Every row gives one point. A path goes straight from each point to the next, and from the last back to the first. The post is the endless flat space through its rows: a point in 2 columns, a line in 3, a plane in 4, and so on, so that a path can go around it. Count how often the path circles the post. Going back the other way cancels.

Post:
[[ 3 -7]]
Path (32 x 2):
[[ 57 -27]
 [  4 -54]
 [ -4 -42]
 [ 24 -65]
 [ 39  12]
 [ 14  14]
 [-27  19]
 [-47 -20]
 [-66   2]
 [-14  43]
 [ 42  39]
 [ 23  29]
 [ 43  44]
 [ 20 -20]
 [  9 -42]
 [-16 -21]
 [-43  15]
 [-20 -11]
 [-10  18]
 [ 13  72]
 [ 33  -2]
 [ 62  45]
 [ 68 -59]
 [  6 -88]
 [-16 -46]
 [ 29 -41]
 [ 28 -17]
 [ 28 -77]
 [-27 -49]
 [-55  35]
 [ -4  72]
 [ 40  38]]
Times around: 2

Post:
[[ 27 -17  46  36]
 [-57  43  14  22]
 [-13 -26  -3 -35]]
Path:
[[ 26 -28  -8   3]
 [ 19   7   6 -14]
 [-27  11  47 -29]
 [-38 -26  52   1]
 [-63 -59  -6 -26]
 [-59  -3  26 -55]
 [ 14  37  73   6]
 [  3  58  10  21]
 [-45  40 -21  39]
 [ 11  47  -5  73]
 [ 48   1  13 -21]
 [-35  10 -14 -63]
 [-11  23   4   5]
 [-49  27 -52  -1]
 [-26 -36  35  55]
 [-46  -1  75  64]
 [-22  13  52  10]
 [-57 121  20   4]
 [-44  22 -27 -20]
 [ 38 -54  16   8]
 [-41   7   2  87]]
Times around: 1

Post:
[[-82  12 -12  67  69 -14]
 [-45 -44  11   4   7  -2]
 [  5  19  12  -1 -27 -13]
 [ 29  17   1 -38 -35  -4]
 [  8 -33  31 -47 -57  33]]
Path (24 x 6):
[[ -25  -16   27   42  -18   15]
 [ -44  -69   29   -7  -40   27]
 [ -13  -55   18  -36  -40  -18]
 [ -16   -6  -24  -19   60  -66]
 [ -53  -65   16   18   16   23]
 [ -22  -55   33    3  -29   11]
 [ -66   50  -28   46  107    1]
 [ -52  -40   34  -19  -14   31]
 [   4   45   -9  -21   -3  -46]
 [  32  -24   25  -60  -49   -2]
 [   4   26  -24  -21   20   18]
 [ -13  -17  -28  -12    4   -9]
 [   2   20    4   33   12   -5]
 [  15   26   28  -41  -22  -36]
 [  26  -15   42  -51 -113   -7]
 [ -70  -93   20   46  -17   -1]
 [ -73 -121    0   35   45    2]
 [ -30   18  -10    0  -31   17]
 [ -26  -19   47    4  -47   -3]
 [   2   16   38  -23    3   71]
 [ -48   20  -12   66   41   -8]
 [   9  -28  -26  -28  -47  -36]
 [ -46   32   -6   32   25  -23]
 [  43   52   33  -49  -32   17]]
Times around: 2

Post:
[[ 23 -28 -31  35 -15 -23   7  10 -22]
 [ 37  -4  17  49  42 -62 -15 -15   3]
 [-23 -13 -88  28   1   5   8  -3   5]
 [ 15   3  35  16 -23  53 -22  63 -14]
 [  9 -20 -30 -21 -19 -20  24 -35  59]
 [  1   6  54 -13  10  30  28  38  -9]
 [  2  -1  35  -5  21 -63 -24  -7 -26]
 [ 29  34  36  -2 -22  51  10  22 -19]]
Path, 26 rows:
[[ -31  -44   60   16  -20  -50  -18   18  -62]
 [  20  -82   42   10   15  -17   58   36  -13]
 [ -16  -18  -12    5   48  -41   21   10  -34]
 [ -14   18    3 -109  -56  -12   48   -7  -74]
 [  46  -53    6   42  -42   18   -3   72  -97]
 [  67    4   96   30   -8  -32  -18    6  -43]
 [  69   75   85   10  -70   19  -55  -42  -49]
 [  11  -33   20   10    0   66   34   24   24]
 [ 121   30   44   20   49  -28   21  -37   34]
 [  11   20  -12   31   21    2  -30   40   -1]
 [ -12   11   24  -32  -13  -77  -10  -28   11]
 [   7   21  -15   57   22  -47  -22  -27  -55]
 [ -21    0   24  -39    1   30  -38  -23   41]
 [  70  -11   34   15   36  -15   20    4   59]
 [  50  -14   22   16  -15   13   20   43   41]
 [ -17   52    2  -27   -5  -46   -1  -47  -23]
 [  22   32   15   13   -9   39   86  -50   -4]
 [ -53  -30    1  -28   24   65   15   37   15]
 [  -6  -47    2  -41   -6  -24  -60   54   -8]
 [  99   36   24   27    0  -78   17  -39   38]
 [-103   -4  -67  -51  -24  -36  -40  -15   71]
 [ -40  -74   28    6  -23   85   98   50   84]
 [  14  -59    2  -10   16  -48    5  -34  -20]
 [  11   12  -26   39   55  -10  -34   19    0]
 [  18   13  -54    9  -24   34   31   26   53]
 [ -78   -4   24  -49  -32  -28   13   31  -25]]
Times around: 4
